Each row of a before or after table is a point. The points were changed in one or more steps. Then noise was added and the rows were shuffled. The steps act on columns, c1 being the first. What was done? A step turns or swaps two columns, mirrors them in a line or flattens them onto one, adds a multiple of one to another, or multiplies or shifts one. Angles are multiples of 10 degrees, from the lower column toward the higher: turns from -170 to 170, lines from 10 to 170 but not 90. Use the fewest steps. Two steps may share a column if one is a turn and the other turns, adds or multiplies; they go together, in the order done. Otherwise the lowest column goes first.

Before (10 x 2):
+0.08 -0.07
+0.75 +0.10
-0.15 -0.16
+0.62 -0.01
+0.39 +0.10
-0.24 -0.08
-0.40 +0.43
-0.28 -0.16
-0.37 -0.15
-0.39 +0.21
After (10 x 2):
+0.05 -0.09
-0.06 +0.08
-0.08 +0.09
-0.25 +0.31
+0.26 -0.31
-0.05 +0.04
+0.11 -0.12
+0.26 -0.32
-0.38 +0.46
+0.00 -0.02
Steps: flatten c1 and c2 onto the line at 130 degrees

Before (8 x 6):
+0.10 +0.64 +0.01 +0.33 +0.14 -0.06
+0.37 +0.44 +0.24 +0.20 +0.24 +0.02
+0.09 +0.37 +0.22 +0.16 -0.08 -0.23
+0.12 -0.03 -0.48 +0.26 -0.32 +0.15
-0.30 -0.09 -0.27 -0.36 +0.07 +0.28
-0.20 -0.06 -0.47 -0.32 +0.25 -0.08
-0.34 +0.12 -0.32 -0.36 +0.02 +0.25
+0.06 +0.15 -0.48 -0.34 -0.21 +0.13
After (8 x 6):
-0.25 +0.16 -0.49 -0.33 +0.11 +0.15
-0.06 +0.44 +0.26 +0.19 -0.44 +0.05
+0.06 +0.68 -0.01 +0.33 -0.17 -0.07
+0.29 +0.11 -0.29 -0.36 +0.27 +0.26
-0.17 +0.34 +0.24 +0.15 -0.03 -0.25
-0.42 -0.03 -0.48 +0.25 +0.15 +0.15
+0.35 -0.10 -0.29 -0.36 +0.22 +0.27
+0.43 -0.08 -0.48 -0.30 +0.00 -0.07
Steps: turn c1 and c5 by -130 degrees; multiply c1 by 1.3

Before (11 x 11):
-0.01 +0.06 +0.28 -0.10 +0.07 +0.08 +0.23 -0.08 -0.26 -0.08 +0.08
+0.14 -0.53 +0.09 -0.36 +0.02 +0.32 -0.37 -0.39 +0.10 +0.24 +0.23
-0.24 -0.19 +0.06 -0.13 -0.29 +0.12 +0.12 -0.17 -0.03 -0.25 -0.04
-0.14 +0.19 +0.40 -0.26 +0.03 -0.09 +0.01 -0.24 -0.02 -0.12 -0.29
+0.06 -0.09 +0.05 -0.18 +0.16 -0.12 +0.26 -0.41 +0.02 -0.14 -0.13
+0.39 -0.44 +0.06 -0.26 -0.43 +0.35 -0.27 -0.60 -0.08 +0.31 +0.15
+0.23 -0.35 +0.02 -0.62 -0.27 +0.02 -0.26 -0.46 -0.04 +0.20 +0.39
+0.02 +0.16 -0.35 +0.14 -0.12 -0.38 +0.00 +0.26 +0.17 +0.25 -0.19
-0.05 -0.28 +0.19 -0.33 -0.06 -0.05 +0.20 -0.09 -0.20 +0.08 -0.27
+0.05 +0.29 -0.29 -0.25 +0.02 +0.02 +0.16 +0.17 +0.10 +0.04 -0.31
+0.09 +0.18 -0.53 -0.10 +0.12 -0.26 -0.29 +0.06 -0.21 +0.08 -0.27
After (11 x 11):
+0.01 +0.18 +0.39 +0.14 +0.07 +0.35 +0.04 +0.48 +0.01 +0.21 -0.35
+0.15 -0.53 -0.10 -0.38 +0.00 -0.39 +0.31 -0.94 +0.20 +0.26 +0.14
+0.06 -0.10 -0.10 -0.15 -0.13 +0.14 -0.24 -0.69 -0.08 -0.16 -0.13
-0.25 -0.19 -0.02 -0.13 +0.32 -0.09 -0.13 -0.36 -0.06 -0.23 +0.00
+0.41 -0.46 +0.04 -0.25 +0.40 -0.37 +0.22 -1.02 +0.04 +0.29 +0.19
-0.06 -0.32 -0.18 -0.32 +0.07 +0.09 -0.20 -0.58 -0.32 +0.06 -0.06
-0.15 +0.20 -0.40 -0.28 +0.04 +0.06 -0.01 -0.63 -0.23 -0.14 -0.26
+0.11 +0.18 +0.50 -0.13 -0.21 +0.20 +0.34 -0.08 -0.35 +0.06 -0.10
+0.02 +0.33 +0.29 -0.23 -0.06 +0.03 -0.15 -0.21 -0.14 +0.03 -0.40
+0.25 -0.34 +0.02 -0.62 +0.26 -0.09 +0.25 -1.39 +0.23 +0.22 +0.43
-0.02 +0.05 -0.28 -0.12 -0.02 -0.04 -0.23 -0.26 -0.13 -0.09 +0.30
Steps: turn c3 and c5 by 170 degrees; add 1.5 times c4 to c8; turn c6 and c7 by -170 degrees; turn c9 and c11 by -40 degrees; multiply c11 by 1.3
